Each row is a point. A path goes straight from each point to the next, and from the last back to the first. The post is the endless flat space through its rows: a point in 2 columns, a line in 3, a plane in 4, and so on, so that a path can go around it. How many times does the path go around the post? Going back the other way cancels.

Post (2 x 3):
[[ 23  11  -8]
 [-16 -11  15]]
Path, 26 rows:
[[-16  12  20]
 [ 16   1  26]
 [ 24 -21   5]
 [ -7 -29 -15]
 [-35 -14  10]
 [-17  21  16]
 [  5  -4  20]
 [-40 -45  37]
 [  8 -28 -19]
 [ -6  13 -17]
 [-13   3  21]
 [ 33   2  32]
 [ 35   4 -12]
 [ 29 -25  -1]
 [ 22  -2  33]
 [-31  -2  33]
 [  0  13  11]
 [ 18  -1  28]
 [ 60  13 -31]
 [  4  -1 -18]
 [  9  14 -10]
 [ -7   8  19]
 [-11 -24  39]
 [ 28 -16   3]
 [ -2 -19  -3]
 [ 21  17 -35]]
Times around: 4

Post, 10 rows:
[[ 18  13  16   8  11  -7   9  -8   6 -10  -7]
 [ 24   9  -5   0  17 -41  -9  -5  14 -10  -3]
 [-20 -16  -9   6   3  15  -1 -10  -6  18  30]
 [ -6  -6 -12  11   3   9  16 -10  -5  24   3]
 [  3   7  11  -1  24 -27  -4 -12 -11 -10 -13]
 [-12 -11 -21   8 -15  31   0  -5 -27  12  14]
 [ 27  -9  30   0  17   4 -15  22 -14   2 -15]
 [ 23   5  19  -9   8 -32 -23  -3 -13   8  17]
 [ 17 -19  21 -22   6  -6  -6   0  -8   1  -1]
 [-11   8 -14  -6   2  12   3   4   0  17  16]]
Path:
[[ -6  12  -2   1   4   6  -1   7  -1  -7 -21]
 [ -1   2  15   3  15 -42 -20 -50 -30  15  27]
 [ -5 -11  30   5  23   6  -2 -15  21 -10   3]
 [-19  10  29  -1  14   3   8  -3 -18  -2 -23]
 [-17 -29  11   6  19  30 -11   1 -23  19 -15]
 [  6  28  10  49  21   7  -1  14  53  -8   4]
 [ 15 -36   9   5   7  -8  14   4   7  27  -9]
 [ 11 -10  10  53   5  -3   2 -17 -18  -3 -16]
 [  8  -5  -3 -14  -3  -6  -7  -7  20  -5  13]
 [  3 -17   4 -21  30 -39 -31 -24 -23  -9   1]
 [ -1  35  20  19  44 -44 -16 -15  -4  20  29]
 [ 14  18 -24   7   2 -48 -13 -52   4 -13  14]
 [-21 -10  -9   8   4  28  -4  18  11   8   8]
 [ 18 -22 -18  14 -20 -15  -6   6 -14  14   7]
 [ -4  -6   1  14  15 -11  -1   4  -5  11   4]
 [ 13   4 -28  -6 -19   2   2  10  17  32  24]
 [ 20 -16   8 -17   0 -22  -8 -18  13  14   4]
 [ 13   3  18   3  -4  33  -5  14  -5  38  37]
 [ 35   6   7  19  16 -38 -11  -1 -12  -3   2]
 [  1 -18   6  -5   9 -21   5  -2  18  12  -2]
 [-10 -22  27  -2  -6  30  -7   1 -20  17  22]
 [ 26 -30   6   1   1 -20  22   6   9   0 -32]
 [ 22  30   1  -4  23 -25 -15  15  -8   6  13]
 [ 23  27 -15  13 -14  -9   2 -29  -4 -13  16]
 [-25  -3 -36  -5  12 -60 -18 -47   0   9  22]]
Times around: 0
